Every row gives one point. A path goes straight from each point to the next, and from the last back to the first. The post is the endless flat space through its rows: a point in 2 columns, a line in 3, a plane in 4, and so on, so that a path can go around it. Count how often the path circles the post. Going back the other way cancels.
In the rows, zero is written as 128.

Post, one row:
129  138
Path (23 x 2):
170  126
167  185
123  180
68  140
88  105
135  113
177  129
151  156
126  185
97  174
114  181
108  145
114  114
157  88
179  141
146  176
123  169
110  149
115  152
120  176
100  142
94  73
167  74
Times around: 3

Post:
145  134  111  73
113  119  195  176
100  112  193  130
Path:
117  137  125  150
85  173  145  119
137  171  157  86
117  169  123  158
82  97  138  167
119  90  167  87
148  104  199  125
141  96  183  118
104  67  144  139
Times around: 0

Post, 8 rows:
73  153  166  95  111  120  135  79  228
150  102  122  84  84  142  189  111  113
143  135  90  140  113  108  129  237  133
177  152  98  157  124  188  129  151  120
158  131  128  118  81  149  125  107  173
133  129  168  86  122  132  127  175  134
164  144  177  161  104  164  161  119  149
145  141  141  180  132  127  113  118  133
Path, 22 rows:
98  150  166  169  87  165  169  128  148
169  127  140  123  50  133  148  155  137
102  158  109  80  100  103  107  173  208
196  149  29  181  117  114  109  119  169
131  123  141  138  135  114  157  158  133
173  102  85  114  58  167  147  152  159
96  131  141  155  131  141  120  139  127
170  186  98  144  106  167  53  166  125
119  191  141  105  145  145  150  104  109
152  138  143  137  124  126  156  152  135
157  172  150  91  134  135  135  157  171
172  90  116  146  107  77  148  142  145
132  124  113  123  93  161  235  154  152
142  119  122  175  100  133  165  177  139
115  118  120  155  86  169  187  126  119
145  178  113  102  47  151  131  141  182
144  168  116  147  140  103  118  135  132
162  128  156  133  148  96  141  136  130
125  157  163  145  160  161  127  96  202
101  104  171  96  101  171  168  179  193
132  131  161  144  64  162  112  169  183
188  131  133  90  106  204  156  187  67
Times around: 3

Post:
93  125  148  113  153  113  120  150  102  153  125  165
150  186  172  98  179  168  113  158  155  147  107  135
165  141  136  101  153  170  97  147  154  143  142  152
71  102  150  127  108  125  161  173  139  90  135  158
123  141  165  88  157  177  101  119  164  128  102  169
119  80  121  191  136  76  191  116  106  116  117  103
93  104  156  135  119  148  93  171  164  108  107  132
116  121  163  70  161  174  95  148  138  113  133  107
146  177  168  103  124  153  124  106  150  165  149  113
120  145  91  210  144  42  153  96  88  83  145  89
140  145  113  140  118  78  159  125  72  123  92  105
Path:
130  199  117  130  121  128  113  50  138  115  161  100
92  85  128  156  91  167  144  189  152  129  142  140
125  136  130  171  149  151  107  121  186  136  157  134
145  140  137  100  168  167  105  136  201  103  76  125
45  91  163  109  163  119  108  127  139  81  83  204
129  99  127  134  124  125  72  139  147  135  170  127
151  150  152  67  168  171  64  119  192  135  164  90
61  109  134  191  194  98  177  141  123  197  92  156
147  129  91  113  124  161  113  172  201  119  193  166
96  101  182  73  186  134  108  130  108  154  158  73
116  78  148  121  133  104  116  112  110  131  110  141
134  155  154  120  118  109  109  119  96  105  146  158
136  165  184  113  163  154  95  94  184  139  155  96
142  49  152  117  106  79  110  151  101  203  142  178
140  142  132  100  194  71  146  138  95  141  104  143
100  140  136  137  174  112  91  131  182  109  193  135
165  71  164  125  110  125  111  144  136  134  118  100
142  139  138  110  210  116  67  135  55  171  145  90
120  161  112  150  111  130  180  168  69  86  70  107
87  154  134  64  166  146  97  90  112  88  147  99
65  155  153  113  132  92  137  82  159  121  129  114
148  127  161  140  128  88  92  116  164  156  167  122
148  58  129  121  123  147  126  127  123  39  63  118
66  161  166  90  193  114  153  154  70  133  170  162
91  154  165  149  198  112  116  150  148  116  170  210
171  121  182  90  83  141  126  149  149  162  101  123
123  136  170  115  199  164  75  157  140  96  95  96
56  161  140  190  169  126  87  109  135  56  153  147
121  150  117  107  155  165  111  143  127  143  113  128
Times around: 2
